Each row of a before or after table is a point. One or more steps were done to the points. Then noise was added and the rows were shuffled. The steps act on columns, c1 being the first. Write out the steps. A step turns or swaps two columns, mirrors them in a line or flattens them onto one, adds a multiple of one to another, or multiplies or shifts one. Angles are multiples of 10 degrees, from the lower column toward the higher: turns from -170 to 170, lines from 10 to 170 but not 90. Use the fewest steps. Two steps may share a column if one is a turn and the other turns, adds or multiplies; they go together, in the order done. Otherwise the lowest column goes first.
(in the rows, 128 means zero)

Before (11 x 3)
[[100  64  56]
 [ 81  95 155]
 [122  30  88]
 [ 96  78 102]
 [ 96 149 148]
 [121 110 119]
 [108  91 153]
 [111 140 134]
 [126  58 111]
 [104 150 127]
 [104 157 144]]
After (11 x 3)
[[ 48  86 102]
 [ 68 149 126]
 [ 10  86 156]
 [ 87 136 134]
 [ 68 152 145]
 [115  42  88]
 [ 50 144 147]
 [124  63 111]
 [110 112 117]
 [ 59  85  57]
 [ 79  84 151]]
Steps: multiply c1 by 2.5; add -0.3 times c3 to c2

Before (12 x 9)
[[112 146 192 200  61  64 145 162 180]
 [139 121 128 167 175 129 123 139  96]
 [108 184 148 141 181 111 118 192 147]
 [ 61  72 132 128 163  95 155 134  76]
 [130 117 194 177 154 161  92 103 174]
 [ 98 126 152 147 172 177  93 114  59]
 [148 170 183  99 127 198  88 154 106]
 [167  62  62 186 163 184 195 162 125]
 [129 108  80 173  79 205 121  96 202]
 [177 112  67 113  91 175  85 184 201]
 [179 169 114  73 177 154 136  86  85]
 [133 117 172 143 172 147 210 214 101]]
After (12 x 9)
[[175 114  66 165 127 156 136  56 199]
 [147 170 182 186 141 179 147  84 105]
 [170  63  64 198 190  92  52 132 127]
 [176 166 111 132 214 192 143 167  83]
 [ 64  69 132  93 116 117 102 137  73]
 [140 120 130 141 181  91 126 114  96]
 [112 183 149 115 166 110 106  66 146]
 [132 117 196 174 156  96 172 133 171]
 [ 98 126 153 180 149 126 164 128  59]
 [113 147 191  93  53  39  96 108 179]
 [134 117 171 150 179 119  12  96 103]
 [130 111  81 216  76 111 151 151 203]]
Steps: add 0.7 times c1 to c5; turn c4 and c6 by -70 degrees; turn c7 and c8 by 150 degrees

Before (8 x 14)
[[110 142  88 166 118 140 114 118 151 130 122 174 150 147]
 [166 148 148  81 131 178 160 134 113  95 162  68  83 141]
 [137 143  94 165 163 123 125 111 134 167 104 149 149 132]
 [109 135  81 137 126 179 132 130 137 154 123 137 120 100]
 [186 146 131  82 116 158 145 153  39  91 121 116  88 144]
 [135 133  79 116 122 119 104 120 151 177 141 137 168 135]
 [147 105 153  92 130 148 156 167 100 135 191 112  73 131]
 [114 164 108 118 141 134 134 162 143 125 166 124 110  94]]
After (8 x 14)
[[185 144 154  83 141 142 131 153  38 135 122 104 115 144]
 [135 132  95 117 135 166  66 119 151 122 140 145 136 135]
 [148 105 158  90 125 117 169 167 100 153 190  96  83 131]
 [137 141 108 163  94 156  96 111 136 129 105 170 129 133]
 [166 148 182  80 125 137 153 135 113 139 161   8 108 140]
 [114 164 122 117 115 149 114 162 143 136 164 119 114  94]
 [111 142 120 166 137 169  73 116 151 120 124 218 144 148]
 [108 134 148 136 131 194  67 130 136 140 123 148 112 101]]
Steps: turn c3 and c6 by -60 degrees; add -1 times c6 to c7; multiply c5 by -1; flatten c10 and c13 onto the line at 120 degrees; multiply c12 by 2

Before (13 x 32)
[[134 122 135 102 126 112 102 142 125  85 147 171 138 115 164 157 145 114
  120 131  98 124 142  81 133 120 150 185 137 146 123  93]
 [158 115 123 110 137 146 107 130 141 103 132 160 157 130 119 134 171 125
  128 138  82 109 122 103 106 112 125 164 138 168 143 135]
 [133 147 181 132 123 113  95  73 145 115 105 141 110  95 144 149 118 142
  154 154 146 133  95 134  76 114 100 107 138  87 200 149]
 [136 119 100 113 105 137  97 121 145 115 155 132 126 150 166 117 174 127
  112 149  81 129 140  92 118 116 142 172 183 153 135  67]
 [125  87 107 201 155 141 140 102 103 104 108  96 107 139  98 134 105 161
  131 116 150 159 148 107 108 133 139 134 110  96 117 136]
 [141  81 111 205 157 109 144 166 129  93 102 111 141 100 103 107 106 153
  126 139 131 163 164 131 108 106 140 120 155 109 120 142]
 [111 143 143 129 169 112  90  88 146 155 118 123 113  82 157 146 117 137
  155 126 168 123 123 153  81 146  81 115 145 127 149 172]
 [157 107 134 115 111 122 116 135 140 103 122 142 116 142 166 137 163 162
   84 142  74 118 155 102 173 147 139 178 157 158 116 128]
 [139 129 130 143 108 115 116  84 159 134 140 159 101  88 134 143  84 136
  143 125 174 129 129 161  74 103  98 116 142 148 198 172]
 [128  73 138 190 155 137 127 107  87  97  77 106 111 143 117  96 101 139
  127 110 166 154 143 113 130  81 141 144 169 117 116 141]
 [157  99 120 169 140 104 133 113 109  94 111 104  94 137  99 133  90 120
  151 139 139 156 138 119 126 104 116  89 153 104  99 155]
 [172 120 128 116 123 111 137 155 162  82 136 142 119 171 196 120 151 111
   73 153 117 105 131 106 106 120 143 155 136 153 127 133]
 [156 148 168 138 142 114 133  75 153 134 159 141 139  78 142 116  88 147
  128 133 160 158  98 121  73 110 102  93 141 154 173 160]]
After (13 x 32)
[[135 146 179 131 124 110  95  59 144 107 106 104 112 158 145 151 117 144
  151 158 143 134  99 136  78 113 103 131 140  89 203 150]
 [141 131 130 145 107 115 113  97 156  87 124  97 101 147 132 139  80 138
  144 111 176 129 131 160  72 103  95 119 138 148 196 174]
 [159 107 133 112 112 123 117 210 139 148 113 150 118 142 164 136 164 165
   82 137  72 115 154 103 174 145 140  86 156 155 112 129]
 [160 117 125 113 134 146 111 203 137 141 119 126 156 149 118 135 171 120
  128 124  85 106 113 101 106 114 125  81 139 171 139 132]
 [126  74 136 188 156 135 130 109  90 156 153 158 110 148 118  99 103 140
  128 175 163 151 157 117 130  82 141 129 164 118 113 140]
 [138 118  99 111 106 141  98 175 144 151 102 155 124 126 166 115 180 132
  112 101  78 134 138  93 121 117 144  92 181 150 131  68]
 [130 122 136 105 130 115 103 248 126 134 123 133 136 175 165 158 149 113
  118 109 101 127 142  81 137 120 152  55 137 145 123  90]
 [109 139 143 130 168 113  89  66 148  77 134 124 114 124 156 143 119 135
  154 135 166 123 123 151  80 145  82 140 145 126 151 169]
 [161  98 120 173 135 108 131  45 111 152 121 124  94 154  99 131  94 121
  151 147 135 156 151 118 121 104 118 172 156 101  99 154]
 [124  87 107 197 158 141 139  74 103 152 144 157 103 140  97 136 108 160
  132 147 153 159 160 106 103 135 141 143 104  96 119 131]
 [158 146 168 137 145 118 132  46 152  82 119  99 138 150 138 118  89 149
  133  98 161 160 112 123  71 111 108 145 138 150 174 159]
 [170 120 128 118 126 114 137 199 158 190 103 133 117 144 199 120 150 112
   72 124 117 109 122 107 106 118 143  96 134 153 127 137]
 [140  84 112 201 157 110 147 142 130 120 125 133 142 172 103 104 101 152
  123 157 128 166 182 135 108 104 139 143 154 108 119 143]]
Steps: turn c12 and c28 by -140 degrees; add -1.5 times c28 to c8; turn c10 and c14 by -120 degrees; mirror c11 and c20 in the line at 130 degrees; add 0.5 times c22 to c23

Before (13 x 64)
[[132 152 174 142 134 163 156 124 100 175 165 132 183 106  60 140 141 154
  123 132 112  97 134 122 119 153 120 160  66 172 153 113 132 153  96 101
  140  93 121 160 118 123  92 141 160 113 116 142 113 108  78 123 164 137
  161 109 131  82 133 119  91 156 137 128]
 [120 161 153 174 162 142 190 145 101 189 200 113 167 103  96 141 127 173
  132 101 129 134 135 136 121 102 126 141  82 167 120 109 114 199 103 120
   81 119 129 127 123 162 153 154 149 116  80 126  72  83  92 168 108 122
  151 103 146  60  92 100 158 135  96 180]
 [140 122 141 138 130 163 116 170  96 143 131 127 107  90 132 109 155 119
  208 127 172 153 135 198 156  98 150 150 110 125 158 164  52  96 174 123
  164 110 120  87 124 162 141 104  75 172 121 163 158  86 153 140 100 168
  118 170 165  94 163  45 143  98 115 216]
 [161 131 170 142 137 102 153 118 130 138  38 120 100 168  97 159 141 118
  177  48  94 133 127 117 143 150 143 106 156 152 115 134 195 120  81  97
   94 152 146 162 101 104 122 154 129 120 106 136  69 119  96  61 189 119
  169 109 103 120 131 152 118 122  93 153]
 [177 122 135 143 126 168  77 131  88 107 120 147 130 151 166  77 140 105
  163 158 203 154  99 154 149 135 120 167 128 166 150 166 110 137 210 122
  113 159  87  84 115 164 113  99  77 159 150 130 148 100 156 187  80 152
   83 149 141 126 162  46 151  98 138 229]
 [ 96 127 178 161 159 104 147 143 124 151  74  86 125 149 113 149  80 123
  116  57  69 124  86 113 100 170 159  96 144 126 128 136 159 131 137 107
  112 105 167 160 124 105 137 193 128 152 119  72  91  87  65  54 151 137
  154 108  84 118 138 177 119 118 128  96]
 [102 106 176 100 165 148 123 114 165 137  39 113 120 142  92 142 150 173
  142 111  81 144  94  98 133 161 161  74 161 160  90 122 153 128  86 101
  113 151 171 170 144 111 155 120 144 113 115 111  78  85 101  76 147 154
  128 129 100  96 141 166 146 148 140 110]
 [110 193 152 139 149 161 158 119 107 146 176 102 137 133  84 178 133 146
  109 103  83 156 126 128  87 105 136 137  89 198  98 140 128 174 133 139
   99  90 101 201 136 105 108 162 149 100 120 145  94  93 102 113 135 162
  174 138 196  92  99  82 126 129 120 167]
 [ 91  71 165 146 104 126 149 121 125 113  89 118 130 154 127 154 100 130
  136 110  82 172  93  90 122 153 135  58 148 133 125 133 139 120  66 104
  119 123 151 192  92  78 145 154 117 133  70 112  71  74  95  63 200 105
  129 100  97 151 133 144 116 148 138 147]
 [154 120 146 136 117 178  91 165 130 127 156 136 131 146 132  78 132  87
  209 103 150 148 148 214 138 122 135 163  95 130 115 158  79 122 176 130
  134 171 114 107 103 138 144 111 101 147 150 112 217 116 128 163  74 122
   76 167 145 117 146  69 167 171 137 249]
 [157 140 125 121 126 152  58 127 111 132 169 113 124 127 129 132 125  95
  168 115 149 154 137 180 166 132 114 106 133 143 112 149  73 103 161  81
  115 133  69  67 127 130 145 102 110 196 136 128 185 128 135 177 124 157
   67 149 117  89 161  52 149 107  91 206]
 [ 92 156 189 101  87 115 135 109  87 166  91 104 127 139 136 152 120 157
  161 100  68 171 119 105 116 165 176 123 124 124 130 153 155 123  92 112
   89 176 182 172 143 128 137 129 117 152 127 101  86 115  98  64 191 128
  130 112  85 143 117 143 146 123 112 116]
 [166 131 131 156 121 156  83 146 100 157 135 123  92 122 116  89 130 140
  180 117 180 144 125 167 145  92 152 152 151 157 136 198  85  72 142 127
  149 158  56 107 123 173 120 121  98 163 127 101 164 115 109 187 109 185
   81 106 172 110 106  64 150 157 140 208]]
After (13 x 64)
[[166 132 130 157 120 155  83 146 102 159 135 124  92 122 117  90 160 140
   88 117 180 144 126 167 145  91 152 152 151 157 136  65  86  72 141  96
  149 158  56 106 123 174 120 121  97 162 126 101 164 116 108 187 108 185
   81 104 172 110 106  64 150 158 139 209]
 [102 105 176 101 165 148 123 113 165 137  38 113 119 144  93 142 102 173
  100 111  82 144  95  99 133 162 161  75 161 160  90 120 154 128  85 141
  112 152 170 170 143 111 155 120 145 112 116 111  78  84  99  74 147 155
  128 130  99  96 140 166 146 147 141 110]
 [155 121 145 135 118 178  90 165 129 129 156 136 130 146 132  79 138  86
   67 103 152 148 148 214 139 121 136 164  96 130 116  98  79 123 176  74
  135 171 114 107 103 137 144 111 101 147 150 112 216 116 129 162  73 122
   76 168 145 117 147  67 167 172 137 250]
 [133 152 173 142 133 165 156 125 100 175 165 133 183 105  60 139 106 153
  114 131 113  97 134 122 119 152 119 161  64 173 152 133 132 154  96 154
  139  94 121 160 117 123  93 142 159 113 115 141 115 109  79 123 163 136
  161 109 131  82 133 119  91 156 137 128]
 [ 96 127 178 162 160 103 148 143 124 151  74  86 126 149 114 149 187 122
  123  56  68 124  85 113  99 170 159  96 145 126 128 153 159 130 136 152
  112 105 167 160 125 105 137 193 130 153 119  72  91  87  64  54 151 137
  155 108  85 117 139 177 119 119 128  95]
 [177 122 135 143 127 168  78 131  87 107 120 147 131 150 167  78 135 106
   98 157 203 154  99 154 148 135 120 166 127 166 150  86 109 137 210 109
  113 159  86  84 115 164 114  99  77 159 150 131 148 100 156 185  81 152
   83 149 141 126 162  47 151  97 139 228]
 [157 141 125 121 126 151  59 128 111 132 169 113 123 128 129 132 143  95
   66 116 148 154 137 180 166 132 114 105 134 143 111 111  74 104 161 138
  116 133  69  67 127 129 145 102 110 196 136 128 185 127 135 177 124 158
   67 149 117  88 162  51 149 107  91 206]
 [ 91  70 166 148 104 127 150 121 124 112  90 118 128 153 127 154 162 130
  106 111  82 173  94  90 122 153 134  57 148 133 126 143 140 120  68 140
  119 124 152 193  92  78 144 154 117 134  70 113  71  75  95  64 199 106
  129 101  97 150 133 143 116 148 138 147]
 [161 130 169 141 137 101 153 118 130 138  39 121  99 168  98 160 116 117
   71  49  95 134 128 118 143 150 143 107 155 152 116 114 196 121  81 120
   93 152 145 163 100 104 122 154 129 121 107 137  69 119  97  62 188 119
  170 108 103 120 132 152 118 122  94 153]
 [140 123 141 138 129 163 116 171  97 142 131 127 107  90 131 108 116 120
   62 126 172 153 135 198 155  98 150 150 110 125 158  79  51  97 173  80
  165 110 120  87 123 162 141 104  76 171 121 164 156  87 153 140 100 166
  119 169 164  93 163  43 143  98 115 216]
 [110 192 152 138 149 160 158 119 107 146 176 102 136 132  84 177 129 146
  149 102  83 154 127 127  86 105 136 137  89 198  98 115 128 173 133 132
   97  91 101 202 137 104 108 161 149 100 120 145  95  93 102 113 135 162
  173 137 195  92  99  82 126 130 121 167]
 [120 160 153 174 162 142 190 145 100 189 199 113 167 104  96 140 120 174
  119 101 130 133 136 137 122 102 127 140  82 167 120 145 115 199 103 132
   80 118 129 126 124 162 153 152 149 115  80 125  73  82  93 169 108 121
  151 103 146  61  92  99 158 134  96 181]
 [ 92 156 188 102  88 115 135 108  88 167  91 103 127 139 136 151 150 158
   93  99  68 171 119 105 115 165 177 123 124 124 130 112 155 122  91 119
   88 176 182 172 144 128 136 129 118 151 127 101  84 115  98  63 191 127
  131 113  85 143 118 143 146 123 112 115]]
Steps: multiply c17 by 1.3; turn c17 and c32 by -150 degrees; turn c19 and c36 by -140 degrees

Before (10 x 64)
[[195 193 182 157 147 123  91 146 110 128 115  79 145 171 180 151 146 110
  169 146  96 138 143  93 112 105 101 110 133  80 148 177  81 148 122 157
  172 162 183  99 131  97 178  95  78  89 159 153 103 124 152 172 165 131
  133 123 129 110  93 118 154 124  97 152]
 [130 118 115 131 105 181 124 158  95 132 104 137 133 158 102 152  72  75
  120  73 141 173 122 143 119 167 156 113 190 126 155 162 138 122 111 100
   84 101 146 149 133 122 153  91 135 151 145 153 166 110 157 174 114 124
  130 139  89 138  81 135  59 128 162 101]
 [105 163 143 153 152 174 110 138 151 178 148 156 172 123 118 118 145 108
  155 133 145  93  86 132 120  96 127 123  97  92 162 114 129 113 169 130
  167 153 168 102 155 153 121 148 109  63 141 100 102 143 189 149  94 137
  116 127  87 184  79 204 129 149 107 166]
 [107 107 109 102 100  96  95  98 162 101  66 148  99 173 106 180 153 101
  187 156 138 155  83 167 104 103 165 117 184 107 174 160 120 169 145  94
  116 129 140 150 146 149 153 173 151 112 102 102 148 113 107 138 138 155
   84 106 141 191 162 189 137 110 114 103]
 [190 114 146 155 159 130 181 149 119 116 133 142 121  88 106 179 129 118
  135 123 125 121 128 102 108  90 106 140 113 124 113 121 157 164 196 109
  127 118  91 108  97 165 163 108  76  92 114  95 137 131 166 175 101  87
  134 150  98 136 150 118 133 146 101 138]
 [117 138 188 106 159 170 183  93 130 124 136 115 185 170 142 104 102 121
  167 112 110 153 103 132 117  87 150 175 117 178  87 132  96 166 175  90
  157 125 113 185 155  90 157 125 156 132 106 161  90 134 174 147  94 135
   56 114 161 106 103 113 150 171  95 112]
 [121 113 141 130 153 107  95 126 123 154 110 140  87 155  93 188  99 137
  128 114  46  87  97 173  96 181  70 144 102 127  84 140 120 110 187 146
  151 132 129 144 103  94 177 109 109  95 188 170 124 187 112 180 139 136
  129  98 179 192 138 136  71 142 116 120]
 [168 122 173  78 160 118 168 146 140 182 119 177 110 105 100 183 161  81
  125 129  63 144 133 164 130 155 112 118 145 146 177 123 143 122 109 149
   81  84  84 164 123 157 116 112 118  80 119 133 169 183  97 121 113  68
  148 125  99 108 159 122 117 118 145 166]
 [185 123 135 127 111 143 125 143 108 185  56 140 141 126 113  95  85 123
  114  93 132  89  91  91 160 159 103 190  92 124 116 133 145 164 152  79
  108 119 148 126  72 102 146 113 133 155 156 159  86 157 152 133 161 144
  107 144  98 183 165 109 148 127 175 140]
 [176 131 171  83 146 134 114 103 136 193  84  80 123 112 174 104 132 145
  159 115 138 119 116  95 167 106  66 111 162 120  93 147 131 145 111 120
  139  86 165 181 124 133 125 143 133 158 113  98 107 117 143 162 101 102
  148 110 126 119 167 140 146 114 161 192]]
After (10 x 64)
[[184 118 149 158 161 135 177 149 126 111 127 131 124  86  85 180 132 112
  135 121 128 144 131 102 103  90 111 111 111 122 106 117 160 159 196 137
  127 119  90 102 105 165  81 102  76  98 113  98 138 128 155 174 104  46
  137 147 129 138 151 115 120 147 107 134]
 [122 118 145 136 152 103  95 127 118 157 114 117  88 154  57 187  94 144
  124 115  39 151 102 170  95 180  66 148 103 124  82 147 120 108 194 153
  148 135 131 142 102  95 125 107 100  90 187 167 126 187 119 176 134 134
  122 101  54 194 134 140 195 143 115 126]
 [178 123 128 133 112 146 124 142 111 181  56 106 136 125  99  93  88 123
  112  91 125 175  90  95 157 155 108  68  94 128 118 136 141 165 158 182
  107 120 153 128  69 106  96 110 134 154 157 160  78 154 152 127 158 164
  120 139 147 185 158 110 122 131 174 139]
 [114 136 186 107 159 175 182  93 132 122 136 128 185 172 156 101 101 117
  170 113 112 101 103 127 115  91 153  83 115 178  86 133  94 167 175 172
  157 127 113 183 152  94 125 129 162 129 104 158  87 135 173 145  92 144
   53 108  84 105 105 110  99 173 103 112]
 [176 128 169  82 148 134 116 103 135 192  82  90 127 117 221 106 126 139
  154 123 140 108 123  99 165 112  67 121 164 122  94 147 125 147 112 113
  145  90 157 176 125 136 122 140 131 155 112 100 108 117 135 168 104  81
  147 115 129 122 162 141 112 115 164 189]
 [190 189 176 157 150 117  86 146 101 128 114  91 140 170 233 148 144 116
  164 147 100  97 142  91 108  98 103 161 132  81 147 177  81 144 115 112
  170 162 185  95 131  99  92  99  75  86 155 154 104 124 159 168 170 127
  134 126 100 111  86 118 103 123  97 152]
 [ 97 167 146 157 151 172 114 130 154 173 145 128 168 125 104 114 141 110
  150 137 148 170  85 129 120  98 128 126  92  93 158 118 133 108 168 117
  171 157 169 101 157 160 105 154 106  63 144  97 108 145 190 154  90 152
  122 124 160 188  82 200 138 145 104 164]
 [175 130 180  83 156 125 168 141 139 185 119 178 114 105  73 180 156  81
  126 133  61 142 132 162 123 156 115 141 142 152 179 124 147 120 107 125
   81  91  85 165 122 160 113 107 121  85 121 131 170 178  96 115 111   2
  144 124 165 110 152 126 135 117 144 168]
 [104 109 110 106  97  94  95  94 157  99  62 156  93 179  82 187 151  98
  194 155 141 123  89 165 104 107 166  93 182 103 167 161 118 170 143 111
  122 131 139 148 149 144 118 172 155 104 102 107 155 111 105 140 139 179
   78 102 103 199 162 191 106 103 113 100]
 [125 122 118 133 110 176 128 158  96 133 100 178 131 160  72 150  77  71
  118  81 137  83 117 145 116 160 150 104 192 121 151 161 136 122 112 112
   86 102 146 150 130 117  83  97 139 146 144 158 167 110 152 174 111 125
  129 137 146 144  81 141 174 127 157 100]]
Steps: turn c22 and c61 by -160 degrees; turn c12 and c22 by 40 degrees; multiply c15 by 2; mirror c28 and c36 in the line at 50 degrees; turn c43 and c57 by -140 degrees; multiply c54 by 2
